Each point is reached from the start by the listed moves, each made once or not at all, plus a little noise. Is the number of moves made odd or even? Then give how often each move was made.
In the rows, zero is written as 128.

Moves:
(1): [188  81 168]
(2): [108 139 165]
Start: [137 117 136]
Points:
[117 128 172] => odd (0, 1)
[177  80 215] => even (1, 1)

Moves:
(1): [170 114  85 144 103 152  68  85  83]
(2): [103 132 139  78 126 176 101 141 116]
(3): [134 108 126 137  72  98 125 101  92]
(4): [144 147 136 138 157 127 129 101 156]
(5): [163 151 165 105 124 101 141 138 146]
(6): [128 117 129 135 146 139 103 113 108]
(7): [111 136 180 119 132 178 111 153 144]
(8): [ 94 114 110  96 137 108  73 127 131]
Start: [114 142 111 125 115 131 151  93 148]
Points:
[153 140 110  52  64 128  20  20 111] => even (1, 1, 1, 1, 1, 0, 0, 1)
[ 82 138 192  19  67 156  59 117 141] => odd (0, 1, 1, 0, 1, 0, 1, 1)
[127 169 154  34 121 203   7  68 152] => even (1, 1, 0, 1, 1, 0, 1, 1)
[132 177 225  65  83 167 111  92 164] => odd (0, 1, 1, 1, 1, 0, 1, 0)
